Each row is a point. A path goes straight from each point to the next, and from the last back to the first. The post is the endless flat space through its rows: a point in 2 columns, a line in 3, a plane in 4, and so on, so that a path can go around it. How many times does the path go around the post? Going back the other way cancels.

Post (1 x 2):
[[-0.9  0.5]]
Path (23 x 2):
[[ -6.1   4.4]
 [  3.2   1.5]
 [  2.0  -0.7]
 [ -6.7  -4.5]
 [ -5.8   4.7]
 [  0.1   3.2]
 [  5.6  -0.9]
 [ -2.5  -3.5]
 [ -5.3   1.1]
 [ -9.3  -3.0]
 [ -4.1  -0.7]
 [ -7.3   6.1]
 [  1.8   5.0]
 [  2.8  -2.6]
 [ -4.2  -3.2]
 [-10.7   1.9]
 [ -1.2   3.8]
 [ -3.7   1.8]
 [  2.8   6.5]
 [  4.9  -1.2]
 [  1.6  -4.4]
 [  1.8  -5.2]
 [ -4.8  -0.1]]
Times around: 4

Post (7 x 8):
[[-1.4 -0.7  2.3  0.0 -2.1 -0.3 -0.6  3.2]
 [ 0.0 -2.6 -0.3  2.6  2.9 -0.2  2.5  0.9]
 [ 2.2  5.0  7.6 -2.0 -0.3  5.3 -6.7  5.3]
 [ 0.2 -1.7 -6.2 -1.8  0.3 -0.9  0.0 -0.1]
 [-8.8  4.4 -3.4  8.6 -1.8  2.9 -2.4 -8.4]
 [-3.5  1.1 -1.2  1.8  3.1 -4.4  2.8 -0.4]
 [-0.8 -0.8 -1.2 -3.0 -0.3 -0.7  1.9 -4.7]]
Path (27 x 8):
[[ -4.9  -1.5   3.6  -0.6  -6.8  -5.3   3.9  -4.1]
 [  2.7   2.7   1.0  -3.7  -0.4  -4.0   0.4  10.6]
 [ -5.3   2.0  -4.1   4.5  -3.0   9.9  -0.8  -4.8]
 [ -0.2  -3.0   4.5  -4.4  -0.8   8.4   1.8  -2.6]
 [  2.5  -3.0  -1.8   2.8 -10.0  11.9  -0.8  -4.5]
 [ -0.2   6.0   0.9  -0.2  -0.8  -5.9   1.9  -3.4]
 [  0.3  -1.4   0.3   0.3   2.7   1.0  -2.0  -4.3]
 [ -2.4  -3.0  -8.7  -1.5  -3.8   0.9  -7.2   5.9]
 [ -0.6  -0.3  -3.5   0.8   1.4   2.8   0.3   7.8]
 [  5.8   2.7  -3.9   5.9  -2.6   5.8  -5.0  13.8]
 [  0.1  -4.4   0.0   0.0  -4.0  -7.9   2.0   2.2]
 [  1.5   3.3  -2.6   2.9   4.8   2.0  -7.3   4.6]
 [ -5.2  -0.8   7.7   0.1   0.4   0.2   0.0   2.1]
 [  3.9  -5.5  -1.9  -3.6  -1.0   0.5   4.5   9.4]
 [ -4.4   5.4   4.5   0.9  -0.6 -10.9   8.1   2.8]
 [ -2.5   2.9   3.4   4.4  -1.4  -8.2  -0.5   6.0]
 [ -1.0   0.8   5.7   5.3  -2.0  -0.7  10.2  -5.8]
 [ -3.7   4.2  -7.2   1.0  -5.0   9.4  -7.0   0.9]
 [ -1.2   2.6   1.2   5.2   3.2  -0.6  10.2  -2.2]
 [  1.3   4.8  -1.1  -4.6  -0.3  -1.3  -1.5  -2.9]
 [ -1.7  -3.8  -1.6   6.5   4.5  -6.2  -2.4   5.2]
 [ -3.2  -2.6   0.0   2.2   3.0   0.4   1.4  -2.0]
 [ -2.6  -7.0  -6.9  -1.3  -1.7   0.3   0.4   0.8]
 [ -8.7   7.8  -0.6   4.2   0.1   4.0  -1.6  -1.1]
 [ -2.2   2.3   0.6   7.7  -4.7   0.4   2.5   9.6]
 [ -1.8  -2.1   8.3   3.8  -3.1   0.1   2.9  -2.0]
 [ -6.2   1.7   5.0   3.1  -3.1   2.8  -5.6  -9.7]]
Times around: 3
